Each row is a point. Two turns around zero, p and q, are shown by what they do to some points. Write where each new point lands after one turn and then the other. Backwards means that the second turn is done in reverse. Each puzzle has new turns, and all numbers are rounded.
In the rows, zero is written as 128.

Turn p:
[ 98 161] -> [ 87 111]
[137 121] -> [138 134]
[137 155] -> [106 146]
[127  76] -> [176 109]
[141 127] -> [133 140]
Turn q:
[127 168] -> [161 150]
[145  92] -> [107  94]
[112 123] -> [115 139]
Where do these land?
q, then p: [127 138] -> [125 138]
q, then p: [150 146] -> [146 150]
q, then p: [ 81 100] -> [88 91]
q, then p: [154 128] -> [153 133]

Turn p:
[105 123 123] -> [111 111 130]
[121 139  89] -> [106 128  93]
[157 155 181] -> [151 173 170]
[143 117 146] -> [151 129 140]
[115 105 101] -> [123  98 106]
Turn q:
[113 123 136] -> [115 140 128]
[140 142 155] -> [149 148 142]
[183 144 126] -> [177 105 146]
[ 89  89 108] -> [ 71 117 119]
[112 138 153] -> [127 159 129]
[131 132  91] -> [129  99 105]
Where do these land?
p, then q backwards: [137 128 143] -> [138 131 142]
q, then p: [115 134 132] -> [116 135 122]
p, then q: [104 109 156] -> [113 146 162]
q, then p: [182 147 128] -> [184 140 128]
q, then p: [106  99  73] -> [110  66 114]
p, then q: [123 150 136] -> [132 149 116]

Turn p:
[133 122 151 145] -> [148 138 146 136]
[149 140 120 122] -> [136 133 107 116]
[141 173 172  71] -> [105 195 126  80]
[124  98 109 122] -> [124  93 134 120]
[118 115  99 165] -> [138  96 120 164]
[103 120 116 143] -> [117 111 134 153]
Turn q:
[114 154 159 141] -> [ 98 128 148 154]
[120 102 169 104] -> [ 90 136 140  91]
[148 116 116  94] -> [142 156 114 102]
[151 113  99 153] -> [171 110 133 125]
[106 156  97 149] -> [138 109 105 169]
Where do these land?
p, then q: [109 111 115 109] -> [106 114 117 109]
p, then q backwards: [133 103 136 132] -> [142 116 130 148]
q, then p: [137 181 126 196] -> [197 133 160 169]
q, then p: [142 122 118 103] -> [119 137 103 115]
q, then p backwards: [119 122 145  99] -> [123 146 130  98]

Turn p:
[152 143 141 132 122 157] -> [158 135 117 120 146 149]
[110 158 118 158 107 149] -> [154 166 106 123 116 110]
[103 131 128  97 144 155] -> [ 94 151 116 113 145 143]
[101 123 121 119 138  66] -> [ 93 109 159 136 119  82]
[109 116 158 131 132 136] -> [119 150 142 150 138 139]
[130 133 119 128 154  43] -> [108  75 156 142 132  66]
[132 119 111 170 147 154] -> [140 130  84 158 115 134]
[147 120 129 104  82 135] -> [146 128 154  94 110 154]
[168 111 127 113 126 156] -> [141 108 119 116 132 174]
Turn q:
[112 126 105 134 130 145] -> [114 119 108 123 112 141]
[144 133 179 105 112 109] -> [155 140 169 112 156 107]
[ 88 142 120 150 164 102] -> [ 73 140 116 143 153 137]
[152 164 127 137 114 152] -> [156 161 121 121 111 150]
[ 87 134 107 138 113 124] -> [ 86 131 126 112 107 132]
[148 110  98  88 111 142] -> [155 107 104 114 101  96]
[144 103 182 126 161 163] -> [167  94 138 127 176 160]
[150 112 106 146 117  87] -> [120 132 142 171 106 100]
Where do these land?
p, then q: [161 158 160 165 110 177] -> [185 157  88 163 122 142]
q, then p: [131 110 104 136 149  93] -> [127 131 126 160 103  97]
p, then q: [113  88 146  94 133 114] -> [110 110 149  96 147 160]
p, then q: [132 117  97 124 154 122] -> [102 102 124 128 109 119]
q, then p: [ 93 116 104 106 148 120] -> [ 84 126 128 129 102 112]
q, then p: [130 128 126  99  90 135] -> [130 112 164 101 130 133]
p, then q: [112 120 124 160 128 116] -> [117 145 150 144 110 131]
q, then p backwards: [152 187 163 140 111 147] -> [122 143 165 126  79 174]

Turn p:
[107 145 106 136 102 133 181 168] -> [161 122  92 110  90 148 121 170]
[124 100 132 125 187 106 120 137] -> [ 83 136 121 148 165 114 138 156]
[104 133 102 173  93 150 135 145] -> [168 118 142 148  92 154 108 154]
[155 146 130 130 160 145 124 112] -> [106 162 127 132 138 147 124 105]
[ 89 122 138 126 111 111 146 106] -> [156 129 131 129 116  98 161 140]
[174 105 165 118 152 165  94 115] -> [ 72 117 149 138 144 153 140  76]
[ 98 149 159 128  92  70 129 125] -> [182 116 141  93 155 100 155 145]
[167 109  97 120 131 131 120 117] -> [114 122 107 151 133 122  97  98]
[132 144 123  96 126 141 104 128] -> [110 132 142 102 118 116 109 111]
Turn q:
[170 169 124 143 134 135 160 115] -> [103 135 100 152 117 166 162 142]
[102 111 114  97 110  91 158 141] -> [114 138 158 126 129  73 143 150]
[121  94 116  81 134 138 101 142] -> [130  97 119  93 134  89 100 132]
[152 153 166 125  98 142 105 150] -> [155 159  94 111 147 151 117 153]
[171 100 100 148  95 138 147  96] -> [123 140 104 138  54 125 133 122]
[108 152 156 114 123 148 163 144] -> [ 97 160 135 104 158 139 142 134]
[113 134 126 158 161  89 139 135] -> [135 111 173 158 137 142 147 132]
[150  97 150 156 103 133 136 138] -> [150 152 137 108  89 146 123 139]
[113 144 123 142 149  98 100 153] -> [149 108 150 156 158 133 114 142]
[ 94 151 106 149 167 148  99 108] -> [117 101 132 158 156 146 105  80]
[115 105 126  96 134 147 100  87] -> [135 107 104 106 129  98 122  82]
Where do these land?
p, then q backwards: [130  98 105 167 141 122 120 143] -> [134 160  98 146 137 112 111 152]
q, then p: [174 154 127 129 139 130  87 134] -> [107 115 116 164 115 147  83 129]
q, then p: [122 120 123 106 104 162 179 134] -> [146 141 140  85 105  94 133 156]
p, then q: [134 119 129 128  83 133 140  90] -> [140 138 108 139  82 124 157 122]
p, then q: [149 144 114 107 108  92 129 112] -> [140  89 106 148 123 110 148 130]
p, then q backwards: [ 87 120 148 154 116 144 162 178] -> [194 121 140 138 149 105 146 158]
q, then p: [101 119 146  92 137 136 115 138] -> [ 95 138 119 119 151  97 134 128]
p, then q: [175 138 149 134 187 107  90 104] -> [112  93 145 142 178 159 152  76]
p, then q: [ 79 142 111 135 138 127 130 120] -> [140 153 128 138 146 140 132 170]
